Each row is a point. Each table stands for the endless flat space through its points: a line for two points, a plane for three, and so on. The two share one point or none. Which?

First (3 x 4):
[[-12  -3  13  15]
 [-15  -1  12  28]
 [-16  -3   9  27]]
Second, 2 rows:
[[ -5   0   2  12]
 [-20  -5  17  27]]
They share: [-14  -3  11  21]

First, 4 rows:
[[ 18 -20 -10   0   0   5]
 [-18 -23  -1   3  24  14]
 [ -8 -11 -15 -25  -2  26]
 [ -5  -9 -18 -21  -3  14]]
Second:
[[ -3 -25 -23   3   7  21]
 [  1 -17  -3  -9   7  13]]
They share: [  0 -19  -8  -6   7  15]

First, 4 rows:
[[ 24   6 -30  -3 -16  29  11  13   4]
 [ 16  -6 -15 -25 -18  12  20  -4 -25]
 [ 13  -6   7  13  28  16  -2  15  -6]
 [ 19  -6  -2   7  16  13   7  12  -9]]
Second, 3 rows:
[[ 29   0 -19  -6  -2  20  17  -6 -10]
 [ 14   5  11  -1  -2  15   7  19 -10]
 [ 14 -12 -34  -3   4  23   5   9  -4]]
They share: [ 18  -2 -12  -3   0  19   9   9  -8]

First (2 x 12):
[[  5 -13  -5   1 -14  23 -18  19   1   1   2   1]
 [  5  -3 -15 -24  11  13 -13   4 -24 -14   7  -4]]
Second (3 x 12):
[[ 11 -18  -2   7   4  36 -10  21   9 -11  12 -19]
 [-25 -29   8 -11  -5  12 -20 -14 -21 -27  16  -2]
 [-19 -28   7  -7  -3  17 -18  -8 -15 -25  16  -6]]
They share: [  5  -9  -9  -9  -4  19 -16  13  -9  -5   4  -1]

First, 3 rows:
[[ 24  22 -30   1  -4  21   8   1 -11  -4  -2 -20 -25  -9]
 [ -5 -13   6 -20 -26  10 -21   6 -16 -25 -18 -24  -5  15]
 [ -1  -9   0 -17 -21  11 -17   8 -15 -22 -13 -25  -9  12]]
Second (3 x 14):
[[  8   9 -24 -15 -16  19  -9   0 -20 -17 -15 -19 -14  -8]
 [ 29   7   3  13  -4   9  11   4   5   3   5 -30 -21  18]
 [ 17  11  -3   5 -10  17   7   8  -3  -7   1 -20 -25  14]]
They share: [ 13   9 -16  -7 -13  17  -3   2 -13 -12  -9 -21 -17   0]

First (5 x 20):
[[ -4 -24 -11   7   0 -10  -9   1 -13  11  -4 -13   9 -28 -34  11   3  18
   15  21]
 [-17  -3  13  34 -20 -11  32  46  17   2  -9  20   1   2   3  -5  -4  -6
   -3 -17]
 [  5  15   5  18 -12  -9   5  28  22  -9  -9   1 -13  -1 -20 -30 -14  13
  -23 -13]
 [-31 -23  14  35 -18  -4  29  44   9  11 -10  25   5  -6  -4   9  -3   1
    9  -8]
 [ -9  -9  -8  25   2   0   4  10   2   2  -8   8  -1 -13 -17   0   1   6
   -3  14]]
Second:
[[ -3   6 -23  -2   7  -7  10  16 -10  17   7  29   9 -16  -3  17   3 -14
   15   4]
 [ -1  -2  -9   6   4  -8  12  14 -13  17   9  25  10 -18  -7  10   4 -11
   11   6]
 [-16   5 -39   2   2 -11  -3  17   7   2 -11   6   8  -7   1  23  -4  -5
   11  -7]
 [  4 -14 -28  15  -3 -30   2  48  27 -28  -2 -41  -8   5 -46 -13 -11   7
   10   0]
 [-32 -24   7  37 -11  -8  -8 -12  -5   7 -23  -2  20 -14  17  19  -3   9
  -13 -14]]
They share: no point

First (2 x 24):
[[  8   5  15 -16  -5  15  -1  19  15 -11   9  -3 -30 -11 -15 -11 -12 -20
   26  19  -5   6  -9   6]
 [ 12  21  11  -8  -9  -1 -21  -1  11   1   1  -7  -6  -3  -7 -15   4   4
    6  11  15   6   7  14]]
Second, 6 rows:
[[ 13  29  14 -15 -23   8 -10  -2  22  14   0  -8 -23 -27 -33 -32  -6 -25
   10  44  23   5   5 -17]
 [ 15   5  -9 -14  -5   0  17 -18  16  12 -13 -21 -32 -18 -23 -25 -44 -47
   22  28  11  16   1  10]
 [ -3   5  23 -22   2   2 -35  27  26 -18  28  12 -20 -13  -6  -4  13  22
   -5   9 -22  -1 -13   3]
 [ 28   6  16  -5  -2   0   0 -17  15  11   5 -17 -15 -10 -15  -8 -19 -27
   20  30  20   5  -8  11]
 [ 23  33  53  12  -6  20 -34  11   5  -4  20  -3   9  16   4  12  47  19
   26   9  35  -7  -2  12]
 [ -7  27 -12 -13 -11  14  13  -6  17  10 -24 -17 -40 -16 -25 -34 -28 -44
   25  18  14  21  16   0]]
They share: [ 10  13  13 -12  -7   7 -11   9  13  -5   5  -5 -18  -7 -11 -13  -4  -8
  16  15   5   6  -1  10]

First (5 x 24):
[[  5 -15  17  31   7   3  16  -4   7   7 -32  14 -16  -2   9   2 -20   9
    7 -18 -19  -8 -18 -13]
 [ 16   3  20  14  19   8   3  38   3   3 -14 -18   4  39  21  -3 -16  25
   25 -29  17  12 -17  43]
 [ 14  -2  25   9   3  10 -14  50   5  -6 -27  -5  -5  31   5 -11  -2   4
   34 -24  13  27  -4  33]
 [ 17   1  23  14  -9  12  -6  17 -13 -15 -46   6  18  26  -7   6  -7  30
    8 -34 -16   6   0  23]
 [ 11  -7  23  15  -1   9  -7  29   6  -4 -33   7 -11  15   1  -8  -6   3
   24 -20  -1  17  -6  11]]
Second:
[[ -6   5  -8  22  14  28  26   9   3  23 -18   9 -23   6  12 -13 -10  13
   23 -28   0   8 -33  26]
 [ 28  -9  38  10   7  -4  -7  10  13 -11 -24  -6  -2  23  15   1 -30  23
   11 -11   9   8 -11  -1]
 [ 12  11  10  22  17  16  11  24   9  17 -12   0  -8   9   9  -7 -10  31
   11 -25   3  -4 -15  17]]
They share: [ 14  -1  18  16  11  10   7  12   9   5 -20   0 -10  15  13  -5 -20  21
  15 -19   5   6 -19  11]
